Each row of a before or after table is a point. One or more steps were done to the points. Then noise was added and the rows were shuffled. The steps act on columns, c1 being the first. Name the steps. A step turns or swaps two columns, mirrors them in a line or flattens them onto one, adds a multiple of one to another, or multiplies or shifts one. Angles are multiples of 10 degrees, from the lower column toward the higher: turns from -170 to 170, lines from 10 to 170 but not 90. Use the fewest steps. Two steps may share a column if one is a turn and the other turns, adds or multiplies; they go together, in the order done. Otherwise the lowest column goes first.

Before, 9 rows:
[[-58 -13]
 [ -6  -7]
 [ -6  -6]
 [  3 -19]
 [  0  -4]
 [-12 -13]
 [  6  -2]
 [ 17 -16]
 [ 11  -9]]
After (9 x 2):
[[-10  10]
 [-20  -1]
 [ -3 -59]
 [-17  13]
 [ -5  -1]
 [ -6  -6]
 [ -3   7]
 [-10 -13]
 [ -5  -7]]
Steps: mirror c1 and c2 in the line at 50 degrees

Before, 14 rows:
[[ 18  60 -24 -30]
 [ 15  52  34   6]
 [-12 -18  15  12]
 [ 21  36  28   8]
 [ 12  39  21 -17]
 [-34 -31  -8 -13]
 [ -1 -46 -32 -11]
 [-58 -13 -44   2]
 [-46   7  -8  26]
 [-57 -22 -22   8]
 [ 35  43  14  12]
 [ -4 -44 -28  14]
 [-12 -25  23  21]
 [-20 -37 -33  16]]
After:
[[-32 -33 -12   2]
 [-10 -26  25 -18]
 [-56 -11  -3  42]
 [ 17  60 -31  19]
 [ 14  41 -11 -21]
 [ 17  51  12 -30]
 [-57 -25   4  25]
 [  0 -46 -15  29]
 [-11 -18  15 -13]
 [ 22  38  14 -28]
 [-47   9  25  11]
 [ -7 -42  10  31]
 [-21 -39  11  37]
 [ 32  41  17 -12]]
Steps: turn c3 and c4 by -80 degrees

Before, 10 rows:
[[  5 -24  -3   9   4  20]
 [ 21   8   9  -5 -24   2]
 [ 13  -2 -16  14 -23 -13]
 [ 17 -27  15  19 -10   1]
 [ -2 -28   3  -5  -8  27]
 [ 12 -21  -1 -20  11  -4]
 [ 23  -4 -17 -20  18  -1]
 [ 19 -17  -3 -26 -17   3]
 [-12  11  -3 -20  13 -13]
 [ 22  -5   8 -25   8  24]]
After (10 x 6):
[[-19  -1   2  10 -57  19]
 [ -2 -26 -25   1 -25  19]
 [  4 -30   1 -15 -20 -14]
 [  7  10  10  15  33 -14]
 [ -9 -23  -6  15  26 -14]
 [-11  -5 -20 -12  21 -32]
 [-31  -5  -2   9  43 -18]
 [ -5 -21  -2 -14  10   3]
 [-10   7 -20  -2 -61  -6]
 [-15 -17 -10  11 -41 -22]]
Steps: turn c1 and c3 by -140 degrees; add 0.3 times c2 to c6; turn c4 and c6 by 110 degrees; multiply c5 by 2.5

Before, 8 rows:
[[-34  -2  -6   9  20  11  20   7 -17]
 [  7  10 -36   1 -15  28  -6  19  14]
 [-13  -3  16   5  21 -28 -15  23 -15]
 [ 20  -6  32  40  19   2 -38  13  -4]
 [ 21 -16  14  43  14 -25 -16  -7  -4]
 [-28   8   2  21 -17  -1  13  10   1]
 [ -3   9 -10 -14 -11  25  35  21  14]
 [-15   7 -26  -2   2  25  15  25  42]]
After (8 x 9):
[[  9  -1  15 -41   4 -25 -17 -21 -13]
 [-20  -2 -10  10  -2  25  35  13  18]
 [ 10   8  -5  -1   9  15  22  36 -12]
 [-17  -2 -33  -8  -4  28  -4   3  38]
 [-11   7  15  -9   9 -30 -14  25 -28]
 [ -8   8  33 -42   9   5 -38 -11 -24]
 [-12   5 -23  -4  10  26  15  24  63]
 [ 13  -6   2 -16  -5  -1  13  29   1]]
Steps: turn c1 and c8 by -60 degrees; turn c1 and c4 by -160 degrees; flatten c2 and c5 onto the line at 50 degrees; add -0.7 times c3 to c9

Before (11 x 12):
[[-11  -7   7 -13  -2  -8  10   4  11 -19 -13  -8]
 [ -9 -32 -18  15  -3  11 -11 -11   2 -18  -8  -4]
 [  3 -20 -26  -8 -20  32   4   6   6 -30  10  -7]
 [ 12  -9 -15 -12  -1   3 -19 -14  21 -16  -5  -5]
 [ 28   7   3   3  -4  -9  33   6  -4   5  21   6]
 [ 22   7  16 -18  16  12  22  35 -20   9  13  24]
 [  5  26  -5 -13  -2   8  22   9 -26  13  16  11]
 [ 12  18  12 -17  30  35  46  11 -14  10  22  17]
 [ 14 -17 -10  -5  -9   6  -1  -7   6  -8 -34 -24]
 [  5 -26   4 -19 -12  25   1 -19 -11 -23   5   0]
 [ -2 -16  10 -20  -4   1  10   5  17  25  -9  -2]]
After, 11 rows:
[[ -2  22 -25   4  16 -15  27  24   0   2  28  18]
 [  3 -23   6  22   1  11 -25 -12  -6  13 -12  -6]
 [  1 -17 -23  10  -2 -19  13   9 -12 -13  -4  -1]
 [  2  -6  23  -2  -5   5 -14  -8 -32  19 -14  -5]
 [  1   8 -14  10 -14   2   2 -18 -25  34  -6   0]
 [  4  -8   3  10 -11   3  -3  11 -16   9 -34 -24]
 [  2 -12 -12   6  -1  21  14   8  -3   7 -10  -7]
 [ -1  18 -19   6  30 -28  58  -2  15  23  24  15]
 [  2 -11  13  20 -17   2   7   0 -19  43  10  -7]
 [ -3   3  -2  -7  -4   2  44  -5   7 -10  22   2]
 [  0  32  -3  12  -1 -17  27  -2  20  -2  20   6]]
Steps: flatten c1 and c12 onto the line at 100 degrees; turn c2 and c9 by 80 degrees; turn c3 and c4 by -140 degrees; turn c6 and c10 by 130 degrees; multiply c7 by 1.3; turn c8 and c11 by 30 degrees

Before, 14 rows:
[[  2  19  -1   4  14  17   4   1  15  11 -16  -6  -8  23  16 -13   5  -2]
 [ -7  -6 -16  19  11  -1   5  15  29  -7  -2   5  -2  24  -6  13  11   1]
 [  0 -31  15   8  15   6  16  -2  -9   1 -16  12   6  15   6  15  18   2]
 [ -6 -10  24  -2  31  26   1 -33   8  10  25 -21 -12 -18 -21  27 -40   8]
 [ -5  14 -22 -31 -19   8   6  22  -8   1 -18 -27 -14  -8   8 -10   5  -8]
 [  4  16  24 -12  18  24  29  15  38   3   4  20   3  -7 -26  31  12  31]
 [ 33  13  -2 -31 -11 -10  -3 -10  39 -22  34 -32 -24  10 -24  -4  -3  -7]
 [-12  -4   4   5  22 -20  28 -32  -9  12  33  13   0  -7  18  18  16   4]
 [-14  11  32   7  -7 -18  -4 -17  13  25  20  10 -45  34 -33   1 -22   5]
 [ 12   9 -21 -41 -11 -24 -21   4  18  22  19   7   5 -10  -7 -10  -1  -8]
 [ -8  -6 -12 -19 -12   9   9 -11   9  27  19  11 -20   6 -37  -5 -14  25]
 [ 11   8 -23   0 -19 -24  -7 -28  32 -29 -11 -34 -35  40   9  23  -5  19]
 [  1  -2  -9 -35  20  -2  21 -10 -10   0  11  -4   2  -9  -3 -10 -31 -12]
 [  8  20 -10   0   3  11   2  14   6 -16  22  23 -19 -11  10  -1   2  26]]
After (14 x 18):
[[ 11  28  18 -31   3 -10 -11  17  40 -18  39  -3  13  10 -23  -5  -8 -32]
 [ 29  11   5 -12  16  25  30   2  37  16 -14  19 -24  -6 -26  31  -9  12]
 [ 22  12  17   0   4 -23 -20  17  32 -37  10 -32  37  40   8  23 -14   1]
 [  1 -36  -5   6   7   7  20  -2  -9  -2  -8  -1 -20  15   6  15 -14   1]
 [ -2   2  -5   5  13 -20  34 -21  -9 -27  18  31  -7  -7  18  18 -15  12]
 [ 28  20   9   1   0  11   4  19   6   8  -5  32  17 -10  10  -1 -11   6]
 [ -9   1   8 -35   8   0  27  -4 -11 -11  11   3  14  -9  -3 -10  28  -7]
 [ 18  -3  15 -18  15   9  -5 -29   9   0   8  21  22   7 -37  -4   2  20]
 [  0  12 -14 -42 -12 -24 -21 -21  19  11   7  18  15 -10  -8  -9   3 -15]
 [ -1  15   3   4  -2  18  13  -9  15   4 -15 -14   3  23  17 -14  -8  -2]
 [-10  15  -3 -31  14   8 -13   6  -9  21  -1 -32  24  -8   8 -11 -13   1]
 [ -2  15  60   7   0 -19  -7 -29  13  -7   4  20  -3  33 -33   0  -3  14]
 [  5   2  37  -2 -15  26  27 -22   8 -27  33   0  -7 -19 -20  28  30   9]
 [ -2  -7 -12  19  -1   0  11  11  30  12  -3   2  12  24  -6  12 -11   7]]
Steps: turn c1 and c18 by -60 degrees; turn c11 and c12 by 40 degrees; turn c2 and c11 by -20 degrees; turn c13 and c17 by 150 degrees; turn c3 and c13 by -60 degrees; mirror c5 and c7 in the line at 60 degrees; turn c8 and c10 by 70 degrees

Before, 14 rows:
[[  5  14  -9  -2   5  -2  18   8  -1   2   5 -12 -12 -14  10  -1 -37  14
    4   9 -17   0  -1  37]
 [ 23  19  -4  -4  -1 -23  14   8  -7  -1 -12  -1  -8  -2  12  12 -15  17
    2   8  10   2  -2  24]
 [-16  -2   4   0  -8  -8 -23 -16   0 -16   0   6  11  -2   0  19   4  -5
    5  -5   7   5   3 -14]
 [  6  -1 -12   2  -6  -4 -15 -21  -1   0  11  -8   6   9  -5  -3   0  -6
    9 -10  14  25  -6 -23]
 [  4  11  -2  12  10  -2 -26  -6  12  -1   3   6   0  13  11  -5   7 -14
   13  -9   4   2   4 -14]
 [  0  12 -13  -2  12  -6   7  23 -14  10  -7  -6 -16 -14  10   7  -8  10
  -11  12  -4  15   7  13]
 [ -4  17  -6   6  -2  -6   3  20  -1  12 -15 -30  -7  -8  11   2 -19  12
   -4  12   9  -6 -16  27]
 [ -2   9   5   9  -7 -10 -16 -12 -24  -9  -3  -7  -1   7  -5 -11   0  -5
   10 -22   1  -2   6 -19]
 [ -1  -2  -7  -6   0 -15  -9 -25   0   9  -6  -6  16   6   5   6  13 -12
   22  -3  -4  -3  11 -35]
 [ -1  -7  14   3   2   0  18 -16 -10  16  -6  14   2   1   8  -4  -1  22
   -6   1   3  -6 -15   3]
 [  8  18  -7   8 -20   1  21   8   4  10  -8  -4 -26 -25  18   5 -13  21
   -2   4  -1  -1  -2  17]
 [ -7   3   4  10  -7 -20  -2   7   1  -5   9  -4   2  14   1   7   7 -20
   25  -3  -5  17  -6 -21]
 [ -4  15  -2  21  -5  -2  -6 -12  -7  -6   7   3  32   7   0  -2   6  -9
   12   0  10   9  13 -24]
 [ -1  17  21 -13  -7 -14  20 -23  10  11  -6   6  -4  -5 -10 -15   5  22
  -24  12  -2  -6  -2   4]]
After (14 x 24):
[[  1  12 -13  -3  12  -7   8  20 -13 -15  -6 -14 -16 -14   9   2  -7   9
  -11  13  -4  14   8   4]
 [  8  18  -7   8 -20   0  21  12   4  -3  -8  -9 -27 -24  18   2 -12  20
   -1   4  -1   0  -2   7]
 [ -4  15  -3  21  -6  -1  -6 -12  -7   7   7   7  33   7   0  -2   7  -8
   12   0  11  10  12 -10]
 [ 22  19  -4  -2   1 -22  15   2  -8  -7 -12  -2  -8  -2  12   5 -16  16
    3   7   8   1  -2  10]
 [  4  15  -9  -3   5  -3  19   5  -1  -7   5 -25 -12 -13   9  -1 -36  14
    3   9 -17   0  -1  15]
 [ -1  -7  13   3   1   1  18   6 -10  22  -6  28   3   2   8  -3  -1  23
   -7   0   4  -7 -14   1]
 [ -2  10   6   9  -7 -10 -16 -13 -24   5  -3 -15  -1   7  -5  -3   1  -5
   10 -23   1  -2   5  -8]
 [ -1  -2  -8  -5   0 -15  -9  -4   1  26  -6 -12  16   6   5   2  13 -12
   23  -3  -3  -2  10 -15]
 [-15  -3   3   0  -8  -7 -24 -22   0   5  -1  12  11  -4   1   8   3  -5
    4  -4   8   4   3  -6]
 [ -7   3   4  12  -7 -19  -3  -1   1  -8   9  -7   1  14   0   5   7 -20
   25  -3  -4  18  -5  -8]
 [  0  18  20 -12  -7 -14  19  -2   9  25  -7  12  -5  -4 -10  -6   4  22
  -23  12  -3  -6  -2   0]
 [  3  11  -3  12  11  -3 -26  -4  12   4   3  12   0  12  11  -2   6 -13
   12 -10   4   3   4  -5]
 [  6   0 -13   2  -5  -5 -16  -9   0  17  10 -16   6   8  -3   0   1  -7
   10 -10  14  24  -7  -9]
 [ -4  18  -6   6  -1  -5   3  20   0 -10 -15 -61  -7  -6  11   1 -18  11
   -5  12   9  -4 -16  10]]
Steps: turn c8 and c10 by -60 degrees; multiply c12 by 2; multiply c16 by 0.4; multiply c24 by 0.4
